Each point is reached from the start by the listed moves, each made once or not at all, plus a little noise. Is the number of moves made odd or even? Then give how often each move was made.

Moves:
(1): -0.31, +0.25, +0.08, +0.17, +0.61
(2): -0.27, +0.25, -0.26, +0.41, -0.23
Start: +0.37, +0.51, -0.33, +0.12, -0.49
Points:
+0.08, +0.73, -0.22, +0.32, +0.07 => odd (1, 0)
+0.40, +0.51, -0.32, +0.12, -0.52 => even (0, 0)

Moves:
(1): +0.26, -0.03, +0.40, -0.62
(2): +0.43, -0.08, -0.13, +0.15
(3): +0.03, +0.10, +0.40, +0.53
(4): +0.49, -0.65, +0.07, -0.09
Start: -0.33, +0.43, +0.09, -0.08
Points:
+0.15, -0.18, +0.16, -0.13 => odd (0, 0, 0, 1)
+0.11, -0.18, +0.60, +0.40 => even (0, 0, 1, 1)
+0.01, +0.56, +0.94, -0.15 => even (1, 0, 1, 0)

Moves:
(1): -0.51, +0.37, +0.41, -0.09, -0.23, +0.04, -0.14, -0.17, -0.08
(2): -0.28, -0.21, -0.01, -0.13, -0.20, +0.16, -0.18, +0.33, +0.38
(3): -0.15, +0.10, -0.05, +0.28, +0.02, +0.00, -0.04, -0.18, +0.15
(4): +0.04, +0.26, +0.14, -0.19, +0.19, -0.24, +0.43, +0.27, +0.44
(5): +0.01, -0.27, -0.02, -0.33, -0.05, +0.20, -0.25, -0.29, +0.17
(6): -0.01, +0.32, -0.35, -0.23, -0.05, +0.08, +0.14, -0.09, +0.04
Start: -0.33, +0.20, +0.06, -0.18, +0.03, +0.13, -0.01, -0.04, -0.26
Points:
-1.21, +0.78, +0.19, -0.88, -0.28, +0.37, -0.05, -0.18, +0.84 => even (1, 1, 1, 1, 1, 1)
-0.97, +1.25, +0.22, -0.44, -0.05, +0.01, +0.39, -0.19, +0.28 => even (1, 0, 1, 1, 0, 1)
-0.28, +0.52, -0.18, -0.94, +0.14, +0.17, +0.30, -0.16, +0.37 => odd (0, 0, 0, 1, 1, 1)
-0.75, -0.19, -0.01, -0.37, -0.20, +0.49, -0.49, -0.20, +0.43 => odd (0, 1, 1, 0, 1, 0)

Moves:
(1): -0.07, -0.07, -0.25, +0.15, -0.19, -0.15, -0.15, -0.18, +0.00, -0.30, +0.28, -0.03
(2): +0.23, +0.73, -0.08, -0.16, -0.10, -0.13, +0.32, +0.50, +0.13, +0.27, -0.29, +0.18
(3): +0.09, +0.15, +0.34, +0.10, +0.18, -0.20, +0.21, +0.19, -0.17, +0.25, +0.03, +0.08
(4): +0.23, +0.12, +0.69, -0.76, +0.07, +0.49, -0.03, -0.23, +0.17, +0.05, +0.27, -0.06
(5): +0.03, +0.18, +0.15, -0.23, -0.37, +0.26, -0.19, -0.02, +0.01, -0.15, -0.10, -0.11
(6): -0.10, +0.03, -0.09, -0.19, +0.03, +0.06, +0.04, -0.13, -0.18, -0.01, +0.09, -0.01
(7): +0.10, -0.04, +0.00, +0.07, +0.16, -0.16, -0.21, +0.21, -0.12, -0.19, -0.04, +0.09
(8): -0.03, -0.03, -0.29, -0.04, -0.38, -0.14, -0.14, -0.37, +0.12, -0.42, -0.34, +0.07
(9): +0.02, +0.13, -0.18, -0.05, -0.47, -0.10, +0.15, +0.26, +0.09, -0.19, -0.30, +0.39
Start: +0.01, -0.10, +0.32, -0.08, -0.50, +0.22, -0.40, +0.36, +0.11, +0.19, -0.19, +0.13
Points:
+0.29, +1.00, -0.10, -0.43, -1.63, -0.33, -0.40, +0.84, -0.01, -0.55, -0.87, +0.81 => even (1, 1, 1, 0, 1, 1, 1, 1, 1)
+0.11, +0.09, +0.72, -0.82, -0.81, +0.30, -0.48, -0.36, +0.04, -0.25, +0.16, +0.20 => odd (1, 0, 1, 1, 0, 1, 0, 1, 0)
+0.23, +0.39, +1.42, -1.13, -0.59, +0.84, -0.38, +0.16, -0.07, +0.31, +0.09, +0.06 => even (0, 0, 1, 1, 1, 1, 0, 0, 0)

Moves:
(1): -0.14, -0.48, -0.14, +0.27, -0.39, -0.29, +0.08, -0.21, +0.21, -0.18, -0.09, +0.20, +0.27
(2): +0.08, +0.12, -0.12, +0.10, -0.15, -0.13, -0.01, +0.18, -0.36, +0.01, +0.10, -0.02, +0.57
(3): +0.25, -0.47, -0.33, +0.01, +0.05, -0.44, -0.14, +0.11, -0.37, +0.65, +0.30, +0.51, -0.05
(4): +0.33, -0.07, +0.14, -0.27, -0.06, +0.34, +0.17, +0.23, -0.22, +0.13, -0.08, -0.40, +0.05
(5): -0.12, -0.13, -0.31, +0.03, +0.00, +0.10, +0.00, -0.18, -0.02, -0.11, +0.13, -0.09, +0.16
(6): -0.06, -0.17, -0.06, +0.41, +0.01, -0.07, -0.02, +0.02, -0.05, +0.68, +0.25, +0.35, +0.34
(7): -0.07, -0.03, +0.28, -0.16, +0.14, +0.18, -0.26, +0.19, -0.19, -0.33, -0.13, -0.26, +0.11
(8): -0.06, -0.05, -0.22, -0.15, +0.02, -0.22, -0.08, -0.19, -0.25, +0.34, -0.08, +0.08, +0.31
(9): -0.46, -0.52, -0.58, -0.14, -0.18, -0.12, -0.17, +0.17, -0.24, +0.20, +0.03, +0.26, +0.22
(10): -0.21, +0.14, +0.06, +0.19, -0.36, -0.10, -0.02, +0.19, -0.55, -0.09, -0.07, -0.35, +0.14
(11): -0.07, -0.13, -0.23, +0.12, +0.11, +0.12, -0.19, +0.21, +0.16, -0.29, -0.38, -0.19, -0.14
(12): +0.05, +0.11, +0.12, +0.25, +0.11, -0.01, +0.47, -0.14, -0.01, -0.08, -0.20, +0.32, +0.08
Start: +0.02, -0.05, +0.55, -0.25, +0.15, -0.12, +0.06, +0.37, +0.14, -0.23, -0.36, -0.19, -0.06
Points:
-0.45, -0.90, -0.82, +0.15, -0.36, -1.03, -0.06, +0.86, -1.46, +0.46, -0.68, +0.40, +0.99 => odd (0, 1, 1, 0, 0, 0, 0, 1, 1, 1, 1, 1)
-0.09, -1.27, -0.10, -0.20, +0.07, -0.71, -0.52, +0.45, -0.27, -0.08, -0.72, +0.16, +0.42 => odd (1, 0, 1, 0, 0, 0, 1, 1, 0, 0, 1, 0)
-0.67, -1.11, -0.45, +0.66, -0.44, -0.65, +0.41, +0.13, -0.37, +0.31, -0.16, +0.86, +1.58 => even (1, 1, 0, 0, 1, 1, 0, 0, 1, 0, 0, 1)

Moves:
(1): +0.05, -0.28, -0.06, +0.35, -0.13, -0.21, -0.19, -0.07, -0.08, -0.06, +0.17, -0.11, +0.03, +0.09, +0.21
(2): +0.02, -0.08, -0.01, +0.22, +0.17, +0.22, +0.20, +0.26, -0.25, -0.08, +0.21, +0.06, -0.06, +0.07, -0.14
(3): +0.16, +0.07, +0.04, +0.05, -0.22, +0.02, +0.19, +0.30, +0.14, +0.01, -0.11, -0.16, +0.31, -0.30, +0.16
(4): +0.37, +0.02, -0.07, -0.12, -0.23, +0.09, -0.15, +0.03, -0.08, +0.15, -0.06, -0.01, -0.54, -0.12, +0.11
(5): +0.01, -0.21, -0.02, +0.15, -0.12, -0.23, +0.08, +0.15, +0.13, +0.41, -0.11, -0.19, -0.08, +0.13, -0.32
(6): -0.20, -0.12, -0.25, -0.11, -0.30, +0.13, +0.03, -0.11, -0.04, +0.04, +0.06, +0.08, -0.01, -0.06, -0.16
(7): +0.15, +0.05, +0.25, -0.06, +0.02, -0.11, -0.30, +0.09, +0.01, +0.05, +0.22, +0.08, +0.06, -0.18, -0.04
(8): -0.11, +0.24, -0.15, +0.26, +0.05, +0.23, -0.35, +0.08, +0.11, +0.04, -0.24, -0.11, -0.04, -0.05, -0.29
(9): +0.24, +0.14, +0.12, +0.03, -0.27, +0.01, +0.20, -0.17, -0.13, +0.08, -0.07, +0.18, +0.23, +0.14, -0.18
(10): +0.00, +0.00, -0.11, -0.06, +0.07, -0.25, -0.11, +0.13, -0.39, -0.04, -0.25, +0.15, +0.09, -0.16, -0.09
(11): -0.17, +0.30, -0.03, +0.22, +0.00, +0.01, +0.03, -0.21, -0.26, +0.21, +0.04, -0.14, +0.03, -0.12, +0.06
(12): -0.06, +0.04, +0.13, -0.14, -0.19, -0.12, -0.04, +0.14, -0.02, -0.34, +0.10, -0.26, -0.01, +0.13, -0.17
(13): -0.03, +0.03, +0.00, -0.09, -0.02, +0.18, -0.14, +0.20, -0.10, +0.14, +0.00, -0.12, +0.11, +0.24, +0.13
(14): +0.38, -0.36, -0.22, -0.17, +0.08, +0.32, -0.13, -0.12, -0.17, -0.19, -0.07, -0.22, +0.30, -0.02, -0.23
Start: +0.01, +0.13, +0.27, +0.17, -0.09, -0.02, -0.46, +0.15, -0.24, +0.58, -0.13, +0.19, +0.02, -0.07, -0.12
Points:
-0.15, -0.18, +0.13, +0.96, -0.45, -0.20, -0.64, +0.29, -0.72, +1.15, +0.45, -0.05, -0.04, -0.15, -0.50 => even (1, 1, 0, 0, 1, 1, 1, 0, 0, 0, 1, 0, 0, 0)
+0.46, -0.70, +0.01, +0.18, -0.87, -0.49, -0.92, +0.65, -0.66, +0.44, -0.14, -0.43, +0.72, -0.46, -0.77 => even (1, 0, 1, 0, 1, 1, 1, 0, 0, 1, 0, 1, 0, 1)
+0.56, -0.03, +0.05, +1.00, -0.25, +0.13, -1.19, +0.52, -1.35, +1.14, -0.25, -0.22, +0.68, +0.06, -1.01 => even (1, 1, 0, 0, 1, 0, 1, 1, 1, 1, 1, 0, 1, 1)
+0.47, -0.71, -0.24, +0.36, -0.79, -0.23, -0.57, -0.06, -0.93, +0.79, -0.43, +0.05, +0.59, +0.06, -0.89 => even (1, 0, 0, 0, 1, 1, 0, 0, 1, 1, 0, 0, 0, 1)
+0.10, +0.25, -0.09, +0.52, -0.90, -0.13, -0.43, +0.54, -0.40, +1.11, -0.86, +0.15, +0.54, -0.33, -0.99 => even (0, 0, 1, 0, 1, 1, 0, 1, 1, 1, 0, 0, 0, 0)
+0.56, -0.27, +0.26, +0.04, -0.62, -0.05, -0.36, +0.14, -0.45, +0.50, -0.26, -0.29, +0.48, +0.35, -1.03 => even (0, 0, 0, 0, 1, 0, 0, 0, 1, 0, 0, 1, 0, 1)
+0.14, +0.11, -0.35, +0.49, -0.60, +0.21, -0.70, -0.12, -1.00, +1.12, -0.77, -0.05, +0.55, -0.22, -1.33 => odd (0, 0, 0, 0, 1, 1, 0, 1, 1, 1, 1, 0, 0, 1)
